Rows are points. Two turns around zero, p and q, are shown by what they do to some points. Where does a point land after both, in the order given? Backwards means that the second turn is done in reverse. Each puzzle has new turns, and all numbers are rounded.

Turn p:
[ 19 -45] => [ 17 -46]
[-4 38] => [-2 38]
[-15   6] => [-15   7]
Turn q:
[-34 -37] => [-25 -44]
[26 11] => [23 16]
[ 9 26] => [ 3 27]
Where do these land?
p, then q: [ 41 -28] => [ 45 -20]
p, then q: [-41  14] => [-43   6]
p, then q: [-22   8] => [-23   4]
q, then p backwards: [23  6] => [21 12]

Turn p:
[  2 -30  20] => [  7 -33  14]
[ 0 17 51] => [ 0  7 53]
[ 22  11 -48] => [ 18  23 -45]
[-14   0  25] => [-13  -7  25]
[-10   2 -47] => [-12  10 -45]
Turn q:
[32 27 10] => [36 21 10]
[-49  23  21] => [-38   9  43]
[ 35  -8 -26] => [ 25   6 -36]
[-33   0   0] => [-31  -1  10]
[ 15 -42  -5] => [  8 -35 -27]
Where do these land?
q, then p backwards: [ 20 -21 -54] => [  3  -6 -61]
q, then p: [-24   0   6] => [-20  -9  12]
q, then p: [-6 43 11] => [ 0 27 36]
p, then q backwards: [ 10 -22  37] => [ 3 -9 43]

Turn p:
[-11  24 -10  25] => [-10  23 -18  22]
[-12  11  34   4] => [-12  26  25  -4]
[14 -3 41 54] => [-17  12  44  50]
[-38  15 -10 -30] => [-12  18 -24 -40]
[ 30  -5 -35 -36] => [ 42 -28 -23 -17]
[ 16 -42 -20 -17] => [  8 -50  -2 -11]
Turn q:
[ -5  12 -25  16] => [  0  12 -20  23]
[  8  22 -11 -43] => [ 16  31 -11 -34]
[-29 -36  20 -42] => [-23 -31  -5 -53]
[44 -6 20 47] => [ 27 -16  42  43]
[-9 -6 35 29] => [-24 -16  32  17]
[ -9  13 -38  -7] => [  4  18 -37   4]
Where do these land?
q, then p: [-43  -6  28 -12] => [-33   7  -5 -41]
q, then p backwards: [  9  -8 -23  11] => [ 16   6 -21   7]
p, then q: [  6 -20 -50  11] => [ 14 -34 -37  19]
q, then p: [  3  37 -12 -37] => [ 36  31 -21 -15]
q, then p: [ 38   2  23 -21] => [ 32   5  36 -11]
p, then q: [-41   0  54  27] => [-65  26  21  -7]
q, then p: [ 29  -6 -20  20] => [ 13 -14   7  36]

Turn p:
[ -9  37 -33 -39  22 -29] => [  8  29 -56  -9   4 -35]
[-31   5 -30   7   1  25] => [-35   2 -27  17  -2  18]
[ 25 -15  35   6 -35  15] => [  6  -7  49 -19 -22  16]
[38 -9 47  6 40 16] => [ 37 -11  27 -28  45  25]
[-32 -41  -3   4   5  24] => [-35 -43  -2   6   7  12]
[-36  40  14   7 -18 -34] => [-25  43  13  14   4 -42]
[ 44 -17 -30  10 -15 -16] => [ 43 -12  -4  20 -36   7]
Turn q:
[ -9   7 -45  17   5  36] => [ -2   8 -28  13  38  36]
[-15  14  12   4  19 -21] => [-11   7   8   2  10 -33]
[ 37   4  19 -36  -5 -37] => [ 28 -14   3 -36 -33 -32]
[ 32  -1  25 -12  29 -32] => [ 35 -10  22 -10  -7 -41]
[-25 -32  20  -1  -8  44] => [-26 -10  36  11  -1  43]
[ -5 -43 -27  24 -36   5] => [ -8 -21 -26  39 -24  35]
[-44  21 -59   0  -7  16] => [-39   2 -51  -1  40  20]
[ 28  31  55   4   2 -12] => [ 20  40  35 -17 -24 -29]
Where do these land?
q, then p: [-21  34 -31  12  44  23] => [ 14   8 -40   6  57   5]
q, then p: [ -4 -58  26   7 -28 -12] => [-25 -21  53  16 -29   8]
q, then p: [  7 -29  31 -32 -18   7] => [-18 -20  32 -32 -22  -2]
p, then q: [ 37 -29   2   5 -15   5] => [ 19  -5  17  -1 -33  27]
q, then p: [ 20 -15  44  12  -5 -14] => [  9  15  47  -3 -17 -10]
q, then p: [-14  37 -40 -10  25 -21] => [ 18  -6 -53  14  18 -25]
p, then q backwards: [-25  60 -34   7  -3  12] => [-21  43 -13  43 -36   7]

Turn p:
[ 10  14   8 -19  19 -22   9  -7] => [-16  21   7 -12  -8 -24   0 -14]
[ -9  -4  15  -4  19 -26   6  -1] => [-21  -4   7  -7 -12 -26   2   5]
[-8 -7 43 -9 14 25 -1 -4] => [ -6 -14  34 -33 -10  16   6   5]
[ -6   0   4 -16  -2  97   1 -15] => [ 24 -20   8 -49  28  72   1 -22]
[ -4  14  -3 -10 -28  -8   0  24] => [ -1  27 -13   9  -8  13  -7  22]
[ 18  -6 -10   5 -54  -9 -24 -10] => [ 36  10 -11  38 -29  17  -6  -2]
[ 16  -8 -10  19  -2 -10  23  -3] => [  6   0 -10  14   8 -14  29  -3]
[-44  -3 -10   3  22 -25  12  -1] => [-42 -22 -22  -4  -1 -20  -8   8]
[ 15  16 -14  22  -8 -19 -16  -5] => [  3   9   3  39   4  -8  -6 -10]
[ -3   2 -11  18  25 -25   4  19] => [-18  -2  -1  13  20 -32  -1  14]
[ 15 -18 -12 -11  -4  22 -14   2] => [ 34  -5  -3 -11   7   6 -10  -3]
Turn q:
[  0   2 -17  14 -21   5 -10  15] => [ -9   6 -28   2  -6  -9 -11  12]
[ 22  -8   1  -9   3  20  13 -13] => [ 17  -5  -9  -1   0  23   7 -20]
[ -6 -15  17 -12 -10 -30  10   9] => [ -6 -18  20   1 -29 -13  10   4]
[  9 -22 -18 -10  -3  15  16  17] => [  9 -28 -27  -7  -1  -1   8  -7]
[-13  -1  -6  -5  17  -6   0  16] => [  1 -13   7  -7  14 -15   1  10]
[ 32   9   1  -9  -5  13 -26  -2] => [ 27  12  -9   4  -7  11 -30  -6]
[-1 88 -8 -1 11  7  9 -1] => [ 13  59   8 -54  21  12   0  30]
[ -8 -17  20  -6  -4  11   8  18] => [ -9 -30   2  -1  -7  14  -2   9]
[-20 -19   2 -11   9   7  -5 -67] => [-22  11  25  13  17   9   4 -61]
[-15 -15   8  48   1 -43 -15   7] => [-21   8  13  48  -5 -30  11  30]
Where do these land?
q, then p backwards: [ 23  18   5  -7 -31  -4  11  23] => [-11 -21  12 -31 -29  -6   3   6]
p, then q: [-17 -21 -54   8  12  -2 -16  -6] => [ 16  -2 -13  35  21 -40  -4 -21]
q, then p: [  8  39  12 -12  -2  17  12 -17] => [  0  25  11 -27   6  28  -9 -16]
p, then q: [ -9  12  -3 -13  19 -36  -1  19] => [-14  10  19  -8  -2 -34 -11  20]
q, then p: [-31 -19  23  16 -14  -8 -32   4] => [-18 -34  10  22  -9   9 -17  30]
q, then p: [ 21  15   9  11   0  28 -21   7] => [ 18   4  13   6  31  13 -22  -3]
q, then p backwards: [  3 -39  -8  -9   8   9  -4 -31] => [  8   9 -19  20   7   4  -6 -42]
p, then q: [ 31  21  19  21 -16   1  19  -1] => [ -4  16   4 -10   2  34  31  19]
q, then p: [-30 -25  -2 -16  24  -6  32   3] => [ -7 -24  -8 -33 -20 -24  26   5]

Turn p:
[-36  20  -9  22 -21   8  15  31   3] => [ -8  23 -27   3  -9   0   6  43  26]
[ 25 -18 -46 -17  38   4 -17  26 -11] => [ 29 -55  22   0   9 -15 -30  11  15]
[ 49 -21   7  35   9  24 -51   7  30] => [ 34   6   2  -4 -25   7 -53 -54  27]
[ -4  42 -18 -45 -43 -31 -34  30  -3] => [ 17   4  -8 -57 -23 -58  17  31 -18]
[ -6  35  32  -5  -4 -32  30  -6  12] => [  3  47  10  -6  23   3  31  11 -22]
[ 21  19  29  10  32   6 -38 -53  27] => [ -1  21   1 -28  26  24 -39 -55 -27]
[-29 -13  12  42 -27 -45   2   4  -1] => [ -6  38 -35  40   3 -34  14  -3   2]
[-32   2  32 -28  21 -12  39  -2  30] => [-37  30  41  -2  34   4  24  11   5]
[ 25 -13 -16  11 -19  16  15 -41 -20] => [  7 -31 -25  10  -7  30  23 -27 -12]
[ -2 -44  14   4  32  30  32 -10 -56] => [-25 -39  22  61  -9  39  -6   7 -18]
[-13 -10 -38 -29 -19  32   8  14 -12] => [-15 -44  -4 -16 -21   1  15  26  22]
Turn q:
[-11  43 -39  29  23  27 -29  18  19] => [ 27   0 -37  21  48 -21  40  15   3]
[ -8  23 -30 -10  19 -24 -32  14  44] => [ 31  11 -14  -4  29 -11  11  20  54]
[-44 -18  12  11  22  15  33  25 -20] => [-47   6  31   9  30 -14  13 -24 -16]
[-27   5  27  -1   8  30 -49  27 -16] => [-16   9 -11  -5  53  -7 -24  33 -29]
[ -8   4  -9  -8  21   1  -6  22 -47] => [-15 -18   8 -32  19 -29  11   5 -20]
[  3  15 -14  21   3 -15 -29  12  29] => [ 32  19 -13  13  12 -19   3  17  20]
[ 29 -12  34 -12 -12 -35  58 -55  -3] => [ 11  -3  29 -14 -60  39 -20 -57   0]
[ 36  37   3  -2 -42 -41  31   0  28] => [ 40  40   7 -14 -52  28  27   1  15]
[  6 -33  34  -6 -11   3  32 -53 -37] => [-25 -21   9  -7 -39  21 -38 -46 -31]
[  4   7 -14 -11  35  39 -11  38  18] => [  2 -25  11  17  46   5  27  34   5]
[-29 -32   2 -27 -36  27 -11 -22 -31] => [-61 -12 -31  -8 -14  10 -29   5 -13]
[ 48 -39  -5  16 -30 -28  12 -27  15] => [ 21  -6  10  24 -71  -4 -23  -3  13]
Where do these land?
p, then q backwards: [-34 -29  -7  -9   1   7   9  32  27] => [-21 -36 -26 -17   2 -18   1  24  21]
p, then q: [ -4 -42  16   8  29   7  14 -22  23] => [  7   4 -13  30  30   9 -26 -37  -4]
p, then q: [  3   4 -22 -16   2 -43 -13 -34 -18] => [ -4 -33  19 -26 -14 -34  -7 -27   5]
p, then q: [-21  -9  24   5 -12  58  30  -7   1] => [-40  21 -25  35  22  27  18   3 -11]
p, then q: [ 20  74 -55   6   2 -10  -3   3  -3] => [ 12 -61  30 -23  -7  -4  30  50  16]
p, then q: [ 13 -35  30   6 -17 -13   0   3  48] => [ 31  26 -18   3  -8  36  -8 -40   9]
p, then q: [ 12  65  -7 -40   5   2 -22   5 -23] => [-23 -26  23 -55  -5   3  -1  45 -14]
q, then p: [  4  -6   8  27  22  -1 -57 -20 -26] => [ 30 -31  -2   9   9 -43 -31 -15 -23]
p, then q backwards: [  1  86  -4   4  17 -28   8  16 -49] => [ 38  45  33  11 -21  27 -60  39 -16]
q, then p: [ 26 -43  -1  -3  -2  18  18  20  -4] => [-19  28  -3  36 -32 -10   1   0   8]
p, then q backwards: [-21 -64  17  12 -47   3  15   4  24] => [-31 -28 -49  16 -20 -13  49  -7  24]

Turn p:
[-39 -15   8 -19  29 -30  15  23 -20  17 -23] => [ 11  30  -3 -11  23  -1   1  34 -42  25  25]
[  3 -12 -22 -36   0  26 -26 -49  -4  10 -19] => [-45  -3  16 -36  -7  17 -13 -40 -20  -4  -1]
[ -2   9 -20   1 -34  40  22 -43 -15  -6   4] => [ -1 -19 -13 -13 -37  25  24 -43 -12 -24  -7]
[ 17  13 -15  30 -17  42 -22 -31 -15  -4  35] => [ -4 -23   9  29 -22  29   3 -54  25 -15  -2]
[ 36 -10 -26  17  19 -46  28  29  -4  80  65] => [ 41  51  21   7 -20   2  23   1  57  90  -3]
[ -1 -10 -33   5  27 -58 -13 -18 -13   4 -25] => [-31   4 -20  -2  21 -30   2 -10 -16  55  22]
[ -7  11  18  20 -46  -1   1 -49  37 -27 -20] => [-22 -47  -8  11 -20 -27  16  -9 -24 -27 -48]
[ 17  38 -28 -12   6  -5   8  30  18 -25 -23] => [  0  16 -48 -18  26 -20  -9   0  26 -20  -8]
[-17   1  86   1  25  41  -6  -5   5 -22 -20] => [ 23 -13  49  16   9 -20 -30  16 -40 -65   9]
[ 23   5  49   5 -24 -56 -25  -1 -21 -13   5] => [  8 -36  -8  28 -24 -27 -51  28  -6  31  -5]
[-31 -11   6 -20  30  -2  35  40  33   1  55] => [  7  66  16  16 -12   5  30  52  20 -15   6]
[-21   4  -2   6 -18   8 -25  35  -3   7 -27] => [  6 -13 -12   1  42  28 -10  15  -8  -1 -14]
[ 22 -23 -19   3   1  40   8  38   3 -23  -8] => [  7 -15  -1 -26  21  17  14   9  41 -31  23]
Turn q:
[ 39   9  15   5  11  14 -10  58  15  23 -29] => [ 50 -11 -18  31  17  33 -17   9   9  24  30]
[ 27  55 -20  -1 -10 -37 -15  37   2 -41  32] => [ 55  66  11   1   1  -1  29  35   6 -11 -13]
[-30   0  11 -43  21   9  -5  32 -11  -5 -31] => [ -5 -29  15 -19  28  43  -8  34   8  12  -7]
[ 39  83   2 -41 -57 -50  28  19 -35 -17  41] => [ 44  69  38   4  -8 -20  70  25   9  64 -44]
[-23 -43  13  -3  19 -15 -17  -9  -3 -25 -33] => [ -7 -34  -4 -20   7  21 -24  -1 -30 -30 -27]
[-12 -17  27   0  55 -18 -20 -30  36  24  17] => [ -3 -26   1  -8  27 -55 -51  13 -15 -19  11]
[ -5  -8 -49  -3 -21  45   5 -22  11  36   7] => [-47  16 -27  -1 -13  -2  -7 -27  47  11  21]
[ 26 -10  -2  21 -39  -1 -16  10 -14  19  50] => [ 19  28 -32 -19 -30 -23  23 -16 -12  22  27]
[-27 -20 -17  34 -10 -29  26  -8 -17   6 -13] => [-35   2  -6  20 -39   7  -3   7 -35  -7 -14]
[  7 -59 -19  -1  -4  28  35 -25  20 -23 -30] => [-36 -36 -42  21   8  15  11 -37  11 -31 -26]
[-30  11  38  -1  -9  12 -13  -4  27  -7 -29] => [ 17 -44  31  -7 -18   6 -18   1  22 -11  -5]
[  9  19  -4  14  -8   5 -16 -47 -36  20   0] => [-18  27  30  -9  -8 -11 -13 -45 -13  18   8]
[-21 -20   7  17  51  37  17 -11   5 -10  20] => [-33 -27   3   3  28 -14   8   3  -7 -41  39]
Where do these land?
p, then q backwards: [ 37  22  32 -38 -19 -17 -51 -23 -16   8 -35] => [-22 -29  15  -9  13 -30 -42 -41  11  44 -38]
q, then p backwards: [ 17  -9 -31  51  -1 -23  22  -5 -24  13 -37] => [-49  34   4  -7  -1  -5 -25 -34 -23   0  34]
q, then p backwards: [ -5  22 -22  48  -2 -33  -8  12  29  11   5] => [ -7  27  40 -22  13 -13  14   5  -9 -21  41]
q, then p: [-40 -21 -30 -22  23 -11  15  41 -26  18  -3] => [ 17  33  -5   0  38  59   8  17   0 -13  13]
q, then p backwards: [ 35  37  23  11  23 -13  31   0 -33  -4  34] => [-37 -15  14  38  51 -17  21  -8   9  23  -5]
q, then p backwards: [-26 -27 -22   7 -25  38 -18   4  -3 -18  42] => [ 15 -16 -42 -30  -2  21  40  -8   0 -34  -3]
q, then p backwards: [-21 -21  52  52   8 -34 -18  -1  18  23 -24] => [  7   6  72  -4 -23  -7  -5 -31 -44 -18 -12]
p, then q: [-20  20  29 -21 -11  55  -3  37 -10 -15  35] => [ 46   5   8  -6   6  29  34 -28  28 -43  22]
p, then q: [ -9 -33 -28 -18 -21   2  -4 -51  -4  31 -25] => [-53 -34  16 -26   3   4   5  -9   2  43 -11]
q, then p: [-28  11  40 -32  -8  26   0 -31  40 -38 -20] => [-31 -26  37 -29   1 -44   6  48 -11 -21   0]
p, then q: [  3 -17   6  31   3  29  -5  22  37  38  40] => [ 32 -52  17  49   4 -10   0 -11  12  -7  13]
q, then p: [ 40   3 -11 -32 -26   2  32 -10  -4 -39  14] => [ 19  13 -16 -33   6 -49  34 -21 -18  -7  -4]
q, then p backwards: [ 18  12 -39 -37  56 -22   7   6  -4 -27 -25] => [-42  22  -1  -4  11  12 -41  50  36  15 -14]
